Each row is a point. Each copy is the shape, with its points in the same order, turned, moved and blurred by noise. Is it also mirrored, or only turned?

Shape:
9 -3 90
52 -2 -31
78 -11 -20
-33 42 -34
-40 -24 52
34 2 -34
Copy 1:
27 46 -45
26 -25 64
50 -18 70
-64 -34 24
-1 -9 -57
10 -32 58
Copy 1 is: mirrored
Copy 2, 6 rows:
86 -32 -1
-36 -54 -12
-32 -76 -38
-43 2 60
54 31 6
-39 -38 -4
Copy 2 is: mirrored
Copy 3 (6 x 3):
27 -71 52
26 -3 -60
38 -24 -76
20 73 13
-16 -25 54
23 19 -44
Copy 3 is: only turned

Shape (8 x 4):
25 9 34 -81
-11 -11 -27 -72
28 -13 -26 26
14 60 2 41
-10 -84 23 10
-5 -5 -53 5
-66 -33 -18 9
75 -26 39 0
Copy 1, 8 rows:
-47 -19 60 8
-41 -23 21 -54
4 -19 -55 -2
54 24 -16 18
-82 28 -63 5
8 -6 -42 -47
-36 55 -42 -62
-41 -29 -23 67
Copy 1 is: only turned
Copy 2, 8 rows:
95 -21 -8 0
51 -4 55 31
-32 -20 -4 5
-20 31 -46 -23
-6 -81 41 -50
-29 -4 25 9
-29 -5 68 -43
27 -71 -45 -13
Copy 2 is: mirrored

Shape:
-40 -24 11 49 18 -17 20 -50
19 23 -52 46 -47 30 32 -57
-31 32 14 23 10 -9 58 -17
53 8 11 -32 -3 46 -36 14
-8 -18 0 -51 -42 34 -21 47
-41 -13 -23 35 62 -16 34 -3
-26 38 -40 86 -12 35 -23 -43
65 -18 -7 -34 -37 26 -32 21
44 0 -21 8 -27 2 27 44
49 -6 22 31 -28 55 -40 10
-1 14 -37 -35 -17 -43 1 29
34 2 52 31 47 -28 -53 17
-58 -6 12 53 19 -34 -14 -1
Copy 1, 13 rows:
25 67 -29 5 31 4 2 -33
34 28 -75 38 45 -45 -66 41
20 46 12 -14 14 1 -55 -10
24 -50 -42 0 -48 27 -20 53
6 -26 3 46 -81 7 -13 37
-22 38 9 8 47 23 -16 -28
0 76 -77 16 29 -14 -12 58
25 -66 -35 26 -47 2 -3 52
26 -40 8 32 14 -23 -14 49
56 -14 -49 24 -21 24 6 71
-26 -24 11 9 -24 -57 -7 11
19 -10 -18 -62 5 43 58 18
5 68 2 -6 10 6 39 -12
Copy 1 is: mirrored
Copy 2:
-24 -35 57 11 -18 -3 30 -40
-3 -16 7 49 -10 92 26 7
5 31 20 -1 -5 7 50 -46
-9 10 -22 -1 92 3 -23 42
-55 41 -26 -18 39 -16 14 69
-38 -8 1 -13 -27 -21 9 -74
-53 -2 46 86 5 54 -6 -27
-5 5 -37 3 63 -3 -23 80
17 29 -26 -4 -6 11 -24 27
-9 4 29 13 59 26 -44 53
-3 33 -48 24 -6 -48 21 12
13 -14 37 20 65 -69 -48 -19
-41 1 56 30 -17 -42 4 -35
Copy 2 is: mirrored
Copy 3 (13 x 8):
-56 -37 -20 10 21 -38 1 18
23 -40 -91 56 -16 -4 -25 -3
15 -34 -21 14 5 -29 48 26
22 -6 8 13 -10 95 -7 6
11 -27 29 -15 -73 60 -7 15
-62 -4 -27 10 -7 -21 52 54
9 -12 -55 50 23 -22 -60 59
13 5 3 6 -41 83 -16 -36
16 23 -13 29 -60 18 17 -20
19 9 17 47 4 54 -43 -9
6 17 -28 -48 -59 14 16 17
-19 56 31 -8 58 32 7 9
-35 1 6 -12 20 -49 -7 49
Copy 3 is: mirrored
Copy 4:
-8 -1 -49 38 -47 7 6 59
-32 24 -5 -38 -66 57 23 -3
3 57 -29 40 -13 7 22 29
1 -28 53 4 22 9 -37 -25
41 1 76 -14 -1 -40 -14 17
21 16 -67 15 8 2 -10 76
-33 39 -32 -24 -76 35 -55 13
29 -41 65 -20 4 5 -13 -26
63 7 21 -20 -3 29 14 -9
15 -25 49 12 -33 43 -59 -18
52 12 -8 -30 0 -46 21 -8
39 -44 -33 62 3 -5 -64 -18
29 17 -51 38 -50 -27 -40 49
Copy 4 is: only turned

Shape:
23 0 -18 -44 34 -25 -25 -7 0 3 -1
-5 -28 -25 -8 -42 -20 50 -26 -18 -24 -17
-4 -10 -23 34 -41 -10 23 -26 20 -46 -22
42 -9 -8 -37 38 -27 15 26 16 -4 30
0 -22 -17 -53 2 -22 -42 21 -4 -9 35
19 22 22 2 8 40 4 7 31 33 13
-22 40 36 -36 29 10 -2 37 45 14 -10
63 51 22 -13 20 -2 -22 50 38 0 -50
31 29 -2 14 25 -13 -7 24 71 45 -28
-46 4 -17 20 -1 47 17 1 -23 -7 41
21 3 13 -29 10 -51 -20 37 -20 4 -38
14 36 -23 19 -40 -28 38 -60 8 -26 -24
-15 9 -8 -30 23 -37 -12 49 -9 -25 11
4 -28 7 -26 30 -19 -9 -1 -1 -29 -24
20 35 45 21 -3 19 4 -2 59 11 21
-33 8 5 -2 -40 38 22 8 18 6 20
-63 -5 23 42 -34 26 28 -16 -14 5 53
Copy 1:
36 -20 0 -42 -52 17 32 4 -11 2 22
-19 -21 3 -15 0 55 24 0 39 -8 -56
6 -18 -9 -22 12 3 0 -27 49 4 -68
2 -22 -7 -51 -57 11 35 30 33 26 39
-6 -29 -17 -43 -7 -11 49 22 -22 -3 43
17 35 -42 -30 -38 -3 -43 9 29 20 25
22 43 11 -56 -29 -24 -23 48 -8 23 19
72 19 -34 -39 -90 -38 11 43 20 19 -13
24 21 -14 -63 -95 -31 -33 -2 18 17 -2
-16 30 8 3 32 3 -5 -26 26 20 28
23 -16 13 -7 -81 -13 46 39 -18 1 -14
29 -22 3 -13 -8 26 -22 -16 66 -44 -59
7 -2 32 -31 -25 -25 53 29 8 14 27
28 -33 4 -31 -27 18 23 18 -10 37 -6
20 6 -30 -41 -20 -27 -65 25 43 20 11
-21 38 -26 -21 22 -2 -21 9 22 7 1
-53 9 13 17 44 -8 -49 -13 29 23 9
Copy 1 is: only turned
Copy 2:
23 -27 10 19 22 -13 -21 -16 10 31 49
20 41 -9 37 26 17 49 -28 -29 -7 -14
-1 -4 -25 44 18 5 32 -5 -43 -42 -18
-2 11 16 50 34 -11 -45 -24 28 18 48
1 1 4 21 -5 20 -17 -24 -12 50 73
-43 -11 38 7 -12 -3 -34 4 25 -14 -11
-51 -10 -5 -5 7 -24 -20 37 41 33 14
-13 -58 33 48 35 2 -22 64 50 -1 27
-2 -39 4 57 -20 -26 -40 33 54 -4 -10
-30 39 -25 -34 -10 24 -32 -25 -16 -21 -6
35 -15 21 41 37 22 -14 36 6 48 28
29 11 -7 31 25 -41 39 9 -42 -46 -15
2 16 -32 19 27 10 -37 19 2 42 48
5 -32 -8 31 53 12 -6 -19 -5 37 9
-69 -20 37 32 -3 -28 -33 24 -7 -19 -7
-54 31 -6 -7 -29 10 3 6 -8 -7 -6
-46 54 -7 -30 -29 9 -21 -14 -56 -3 -40
Copy 2 is: only turned

Shape (15 x 12):
-4 -25 -26 11 63 38 -4 11 1 44 33 -20
-28 -52 10 -37 -28 -22 23 56 39 51 10 -25
-20 -18 -51 38 -23 -37 -52 20 54 42 3 56
-8 -17 6 23 -11 -6 13 -29 13 28 4 3
27 -9 14 -2 -8 12 -22 21 -15 -28 -52 40
-57 8 18 11 34 -13 30 33 10 -17 -8 -14
39 3 -5 -18 -71 -36 32 -5 -16 -4 6 37
-3 -5 -6 10 41 -6 11 -4 37 19 -19 -33
-39 49 -24 -16 -17 1 3 21 11 32 11 3
0 -54 -26 29 -13 -57 6 -13 7 -35 -61 -7
25 -7 3 48 23 -12 5 47 -2 12 -38 29
-12 -37 7 -23 -2 -41 -11 7 -13 31 -25 -7
14 16 9 22 -57 50 34 18 -47 40 49 -37
18 2 -2 34 4 30 -17 4 -21 -10 8 11
11 31 -16 2 -12 34 63 4 -15 8 -39 63
Copy 1, 15 rows:
-44 19 31 22 21 -36 35 28 -23 52 31 22
-60 5 -29 48 -38 41 -39 20 -40 28 -3 16
-9 -31 -16 -14 -67 49 56 61 -24 25 49 -2
-29 5 -11 -9 -10 10 27 -12 -4 13 12 -16
43 0 23 -38 -17 4 -7 12 -65 -30 19 -3
-18 43 23 14 -40 -1 7 23 -7 -10 -41 36
-4 -14 -43 -24 -26 26 -15 -38 -22 -52 60 13
-11 21 21 -13 1 24 15 2 -1 47 -15 27
3 11 -43 37 -7 14 37 22 -11 -13 11 48
15 -21 26 -51 -86 16 -10 -28 -11 29 -10 3
-8 -9 55 -18 -17 33 39 7 -63 -15 12 16
0 20 6 16 -50 26 -5 -20 -33 28 16 -4
-39 -44 -17 68 39 -23 5 -30 0 -49 21 6
4 -9 28 -10 15 -30 28 11 -10 -22 26 -3
-6 10 -31 -49 20 -5 39 -21 -72 -51 2 38
Copy 1 is: mirrored
Copy 2, 15 rows:
16 -5 -35 -20 37 -1 56 -22 -43 16 -25 -55
76 63 -22 -49 10 -30 22 38 4 -1 15 -10
44 -13 -8 35 54 -21 -26 53 -7 -53 -26 -5
13 -7 -15 5 9 -15 12 22 -12 26 23 -9
22 -2 49 16 -8 1 11 -44 12 -38 14 21
9 -10 10 -47 4 -12 58 25 4 17 -34 24
9 31 13 -21 -8 -26 -68 -10 -19 -20 46 20
1 1 -12 -13 8 4 52 16 21 9 -7 -44
14 23 50 -20 47 -28 0 32 -11 29 -20 -18
-38 15 -20 18 -26 -16 31 37 18 -56 30 26
24 -48 13 -8 4 -5 30 -5 -9 -43 13 -5
31 29 0 5 -40 -23 33 15 -18 -24 4 -24
26 25 17 -34 57 -8 7 -19 -81 48 74 -8
-4 -16 23 5 23 22 19 -34 -41 -2 10 -1
-3 -30 41 -14 21 -62 -12 -41 30 16 31 9
Copy 2 is: only turned
Copy 3 (15 x 12):
43 30 -54 -6 20 -4 -25 33 -35 -42 6 24
16 91 47 -28 -18 -7 -49 17 24 -45 -24 15
-24 19 -35 15 -59 42 -67 18 43 10 -28 10
-4 25 16 -4 -1 14 -25 46 6 7 32 15
1 -26 13 -11 9 -41 -20 21 15 46 -46 -16
-1 71 -18 7 51 -22 -24 25 14 -1 7 -43
-15 10 62 -1 -59 -18 -24 -13 -21 34 15 -22
33 54 -29 -22 32 2 0 21 20 16 12 13
-37 76 -28 -5 -20 -12 -17 25 -24 11 -12 -17
10 -9 22 6 -6 -17 18 1 95 14 13 -8
32 0 -21 17 8 -44 -57 9 31 43 -11 -7
3 38 33 15 8 -9 0 12 24 -7 -19 38
-31 32 2 -40 -26 -72 -49 48 -54 -28 52 20
-7 -24 -30 -16 7 -40 -34 33 -14 10 14 -10
21 16 5 21 -34 -38 -18 66 -36 58 2 -59
Copy 3 is: only turned

Shape:
-15 13 1 6 7 20 8 -14 1 7 -2 -13
6 -6 9 95 7 30 4 -1 -3 6 4 -7
-4 18 11 -16 1 -4 -18 22 8 6 -10 9
-23 -12 9 -14 -7 17 -31 -10 -5 -36 24 4
-5 -11 15 -14 9 16 9 -1 -5 12 -4 -5
-10 -9 1 6 -1 5 2 -16 -4 9 -12 16
-4 -4 3 -7 -35 -7 0 -21 9 9 -11 -5
-10 -2 17 6 0 1 -10 -16 -3 18 13 -6
-17 -3 -1 8 -1 -6 9 10 -1 -9 27 9
3 -10 7 -10 -70 -3 4 -12 -4 11 -8 -6
2 -8 14 23 5 -1 3 -13 -6 8 -9 -3
8 7 7 -3 -15 10 3 -14 -7 6 11 14
9 -2 8 -11 10 -1 6 -16 5 -5 2 -7
0 -7 -14 -10 8 7 -25 -1 -6 6 3 -5
-4 -12 7 -15 -7 11 4 -15 24 9 8 5
Copy 1 (15 x 12):
-4 9 4 26 -8 -1 -7 -9 -4 -10 -1 -21
35 44 8 12 -34 38 28 33 -22 -49 2 -13
-13 -6 14 -17 8 -8 -11 10 2 15 13 -7
-15 6 -7 28 25 -36 -10 33 -6 -9 -5 18
-14 13 -1 2 12 -10 -2 -18 -13 -18 3 -11
10 9 -19 5 9 5 -4 -3 -23 -1 2 -9
19 -21 -18 9 12 -17 12 -4 -15 0 12 -21
-6 14 -2 27 15 3 13 4 -15 -7 20 -6
-22 7 -15 7 12 0 11 30 -6 -12 -9 -14
28 -14 -21 0 26 -42 23 4 -18 -10 25 -35
11 11 -10 7 3 12 12 -2 -9 -20 7 -1
0 15 -22 5 2 -20 10 5 -8 5 10 -15
-13 -2 -12 13 2 -8 9 -12 -1 -6 -2 7
-1 17 13 9 21 -13 11 4 -4 11 -12 3
-14 -5 -8 14 3 -17 11 -7 -36 1 4 -8
Copy 1 is: mirrored
Copy 2, 15 rows:
18 -2 -13 -19 1 -7 -13 3 5 -16 -10 -6
-16 16 -39 7 -34 3 -7 -42 32 -45 -5 -41
-26 -18 14 -3 23 -5 -1 18 -4 3 -11 -6
-1 -11 -20 27 2 -7 -28 32 -1 -11 17 32
8 -1 -3 -12 1 -4 -8 -1 8 12 -16 19
0 4 -14 -5 -7 -1 -5 -5 -24 -2 -11 5
10 -9 -19 -6 -6 17 5 21 -25 20 1 -8
4 -13 -13 3 -15 -10 -14 9 0 4 -23 -6
0 1 9 13 -17 -20 7 17 5 -6 15 8
10 -27 -36 0 -19 27 25 17 -21 32 18 4
4 7 -16 6 -11 3 0 -9 -6 -5 -24 -12
5 -19 0 -4 -24 9 -16 0 -8 5 5 2
14 6 9 9 -1 9 -16 15 1 10 -12 -2
4 -8 -1 14 21 -18 -20 -4 -3 11 2 -3
-1 11 -5 -11 -14 -3 -23 17 -9 25 -2 2
Copy 2 is: only turned
Copy 3 (15 x 12):
20 -12 3 -3 -14 -4 2 -10 -16 1 10 19
-27 -35 -5 1 11 -6 4 -46 -62 33 14 55
-2 6 4 -5 0 0 -14 -30 12 -11 6 -17
2 0 -1 14 7 2 -31 3 26 -14 -15 45
9 16 -10 -3 -21 -17 -3 -13 -13 -8 -3 11
9 3 -6 -15 12 -11 -8 -6 -21 2 -7 9
11 -3 -16 -23 2 -19 -13 6 9 26 3 2
5 -10 -6 -6 -6 -25 -26 -10 -12 -6 10 16
-7 -16 -20 20 13 -15 -1 -7 -2 -13 -2 12
8 4 -19 -25 7 -44 -6 0 30 44 -3 6
-8 1 -8 -11 2 -13 -10 -9 -30 9 13 17
5 -4 8 7 3 -27 -12 -4 -5 14 -10 5
-3 5 -5 5 -18 -4 -12 9 -11 3 2 3
-11 -8 7 -18 -12 -7 -11 -5 2 -17 -12 14
17 -5 -21 -1 -15 -11 -21 -3 -4 6 -17 2
Copy 3 is: only turned
Copy 4 (15 x 12):
6 12 -8 10 -10 13 -12 0 8 27 -2 9
-30 70 -10 30 -20 -12 17 -28 -14 -2 -17 15
5 -14 -21 0 14 -14 -19 28 3 0 5 -1
-6 -11 -7 -34 -3 30 -16 8 10 -15 -29 27
19 -6 2 3 6 -3 -5 -6 20 13 0 14
3 0 -14 -1 11 13 9 -12 -1 10 6 3
-20 -14 7 -10 8 14 6 4 11 24 7 -16
-4 1 -4 -17 -8 -4 0 -1 0 20 6 18
4 -13 -5 -3 -22 2 -7 -6 -15 -12 -13 1
-41 -31 9 -11 5 4 19 -1 29 23 -6 -27
-2 20 -2 -4 6 -5 1 -18 0 11 5 1
4 -5 -14 -12 -5 1 16 5 8 16 -14 -6
20 7 10 -13 2 6 -7 4 8 10 0 -5
5 2 -13 -12 -7 11 -4 13 21 -10 16 11
8 -14 15 -1 3 14 12 14 1 15 -1 10
Copy 4 is: only turned
